Each row of a before or after table is a point. The points were changed in one or more steps. Then noise was added and the rows were shuffled. The steps act on columns, c1 being the first. What was done? A step turns or swaps two columns, mirrors them in a line or flattens them onto one, adds a multiple of one to another, or multiplies or shifts one. Angles are multiples of 10 degrees, from the lower column toward the higher: turns from -170 to 170, lines from 10 to 170 but not 90. Use the fewest steps. Two steps may share a column if one is a turn and the other turns, adds or multiplies; they go together, in the order done. Otherwise the lowest column goes first.

Before:
[[ 12  11]
 [  2  -9]
 [ 32  -8]
 [  8  10]
 [  8  38]
 [ 37 -18]
 [ 29  -7]
 [ -3  -5]
 [  1 -14]
 [ 37 -22]
 [ -1  34]
 [-32   9]
 [ 10  49]]
After, 13 rows:
[[ -5  -3]
 [ 50  -5]
 [ -3  12]
 [ 60  -8]
 [ 47  -2]
 [ 60  -9]
 [ 14  14]
 [ 15  19]
 [ 12   2]
 [ 18   3]
 [  3  -4]
 [-49   4]
 [  3  -3]]
Steps: multiply c1 by 1.6; multiply c2 by 0.4

Before (11 x 8):
[[ 22  -6  24  19  59  45  37  55]
 [ 32   6  -3  -6  -5  -6  16  -4]
 [ 32 -14  14  38  -5   5 -24  18]
 [-32  -2   3 -10  11  20  26  13]
 [ 24  10  41  50  24  23 -12   1]
 [ 47 -33  11  -4  -9  -5  -5 -21]
 [-40 -23  31 -21  51  11   8  15]
 [-18  17  -6 -36  45 -55  -7  34]
 [-17 -11  38 -21  10   3  35  37]
 [ -6  42  23  12 -17  24  -2 -22]
 [  5  29  13  60  20 -19  29  26]]
After, 11 rows:
[[ 11  23  43  46  22 -23  21 -20]
 [ 30   0   3  -6  -9   8 -11  -3]
 [ 51 -35   9  -3  -9   5   6 -30]
 [ -4  -9  42 -26  16  -6 -39  21]
 [ 13 -19  11  41   1   2  24  11]
 [-10  30 -10 -34  45  47  -1  44]
 [ 14  12  21  22  57 -45 -28  44]
 [ -9  40   9  63  18  16 -34  14]
 [-32  -6  36 -26  47 -10  -4   0]
 [-32   4   8  -8  15 -24 -21   9]
 [ -8  41  29  12 -21 -27   5 -33]]
Steps: add -0.3 times c4 to c1; add 0.3 times c5 to c2; add -0.5 times c3 to c8; turn c6 and c7 by 170 degrees

Before, 10 rows:
[[ 22 -26 -19 -24 -17 -10   5  -5  18  -3 -21   0]
 [ 31  -8 -14 -25 -14   4   0  26  20  18 -13   2]
 [-14  12  -3  18  21 -35  -1   6   7 -35 -11   3]
 [ -1  -8  10   0   9  18 -15  -9  -7   0   4  23]
 [ 25   4 -19 -15   2  -4 -34  10 -26  -6  14 -14]
 [  1 -10 -18   4   3 -11 -22  11 -17   5  25 -23]
 [ -7   8  30   8  33 -21  14 -10  10 -24 -13  -5]
 [ -5  24   5   6   6 -15 -10  -7  11 -20  18  -9]
 [ 24  -3  -5  13   3  16   4  -8  -3   0  -3   7]
 [ 20   2 -27 -34 -10  -1  15   4   5  24 -14   6]]
After:
[[  0  -7  -6 -22 -17  33 -15  -1 -21 -34 -12   2]
 [  0  -8  20   7 -23 -20  -9   4  -1   3   3  23]
 [ -1   8   9 -19   9  10 -15  14 -13 -19  16 -10]
 [ -1 -14 -11  -6  -8 -15   9   6   0   1  -2   7]
 [  2  30 -53  19  19   7  15  -3   4  23 -15   5]
 [ -1  -1  59  -8 -29  24   6  12 -31 -24 -14  -5]
 [  1  13 -39   4 -45  -8 -33  -8  16  -9  15 -14]
 [  0  -7 -37   2 -31   3 -26 -13   9   4  24 -21]
 [  0   3 -38  34  52  10   1  -6   1  -3 -23  -1]
 [  1  21 -28  16  50  -4   1 -28  -2  17 -12   2]]
Steps: multiply c1 by 0; turn c2 and c8 by 160 degrees; turn c2 and c4 by 130 degrees; multiply c3 by 2; turn c5 and c9 by -130 degrees; multiply c5 by 2; mirror c6 and c7 in the line at 80 degrees

Before, 13 rows:
[[  7  -8 -39  18  20  26 -19  11  33   9  35 -24   5 -32 -30  16 -11  -7
  -12 -31  -9  28   6 -17]
 [  5  12   7  28  13 -12  -4   7  35 -20 -18  -2 -21  15 -38 -10   3  26
   27 -25  13  13  16 -21]
 [ -8 -32  -5  41  -8  26  -4 -23 -10  17  34  -1  -9 -19  21 -21 -39 -27
  -21  14   9  -1  -5 -31]
 [ 16 -20 -32  27  33  13   4   4  -5  -1  31 -14 -28  23  -5  -3 -32 -10
   11 -30   6  13  -2   4]
 [ -2   0   0 -18   1 -17 -21 -43  14   8 -21 -24 -21   8  15   6  -6  16
  -11  -1  32  37 -31   4]
 [ 14  11 -29  -3 -25  -3  -8   7   3  14  33  -3  11  22 -23  10   2  24
  -15  26   3  31 -14   8]
 [ 36  14   2  27 -24 -16 -24   6  35  11 -15 -13   0 -12  22   3   5 -25
   -9  -6  -4  10  -3 -32]
 [-25  24  -1  -6 -26   3  22 -15  -9 -22 -12   8   1  25   6 -32   2 -25
   12 -12  10  19 -16  17]
 [  8  26 -14  -6 -26  10  -3  -9   1  -6  -9  14 -10  14 -28  14   5 -10
   23   3  10 -18 -33   0]
 [ 30 -10  -2  12  -7 -11  11 -35  36   1   4 -11   5  26 -35 -36 -51 -17
   31   5 -28   5 -14  -6]
 [  8  15  22 -13  25  -7 -14 -42   2 -20 -22 -18 -23 -26 -16  18  -5  -3
    0  25   2  19 -11  12]
 [ 33 -26  16  36 -25  -7   8 -17 -13  -8  10 -23 -12  -4   7 -43 -17 -13
    0   0  12  23 -20  -4]
 [ 14 -32  20 -14 -26   2   1   9  19  -7  31 -45  23  26 -17 -31  -3   4
   10  -8   1  -1  -4  -6]]
After, 13 rows:
[[  1   3   2 -22 -22  29   6 -43  13   9 -18 -21 -20  12 -13  10  -1  13
  -12   0  34  28 -31 -20]
 [-26 -21   3  -7 -21  23  19 -19 -11 -20 -18   7   2  22 -16 -33   1 -26
   15  -9  12   3 -19  18]
 [ 27  -4  -6  10 -23  -1  -8 -36  35   0 -12 -14   5  26  36 -35  -2 -14
   33   7 -26  10 -19  10]
 [ 16  24  16 -17 -20   3  -5  10  22  -5  27 -43  24  27  29 -33   7   5
    9  -7  -2  -2  -5   1]
 [  6 -24   8  27  -7   7 -18   7  34 -21 -30  -2 -23  17  34  -9   0  23
   25 -23  14  15  14  -4]
 [ 12  16 -38  28  51  17   2   0  -5   0  22 -13 -31  24  15  -3  -4  -7
   11 -30   3  -7  -5   4]
 [ 12 -31 -11  -4 -14 -11   2 -10   3 -10 -20  16 -10  14  15  13   0 -12
   20   6  10 -19 -36  -3]
 [ -8  39 -10  40  31   6 -30 -21  -8  17  45   0 -11 -20 -11 -21  -1 -27
  -22  13  10 -22  -3  -2]
 [ 36  -7   5  28 -46   7 -32   7  37  14 -11 -14   2 -14 -27   4  -3 -27
  -10  -4  -4  21  -5 -19]
 [  9   1 -38  22  59  30 -15  11  34  11  42 -25   6 -33  32  17  -7  -7
  -12 -33 -12 -20   7 -20]
 [ 11 -19  22  -9  12  17  13 -41   4 -20 -24 -19 -26 -28  11  19   6  -5
    1  24  -1  13 -10 -13]
 [ 33  22  12  38 -32  16  -2 -17 -12  -6   5 -20 -11  -4   5 -42   5 -11
    0  -1  14  11 -17   8]
 [ 14 -19 -27  -7 -28  29   8   7   4  14  43   1  13  21  18   9  -7  26
  -15  25   1   9 -13  -7]]
Steps: turn c2 and c15 by -160 degrees; flatten c3 and c17 onto the line at 10 degrees; add 1.5 times c6 to c5; turn c6 and c22 by -70 degrees; swap c7 and c24; add -0.5 times c19 to c11
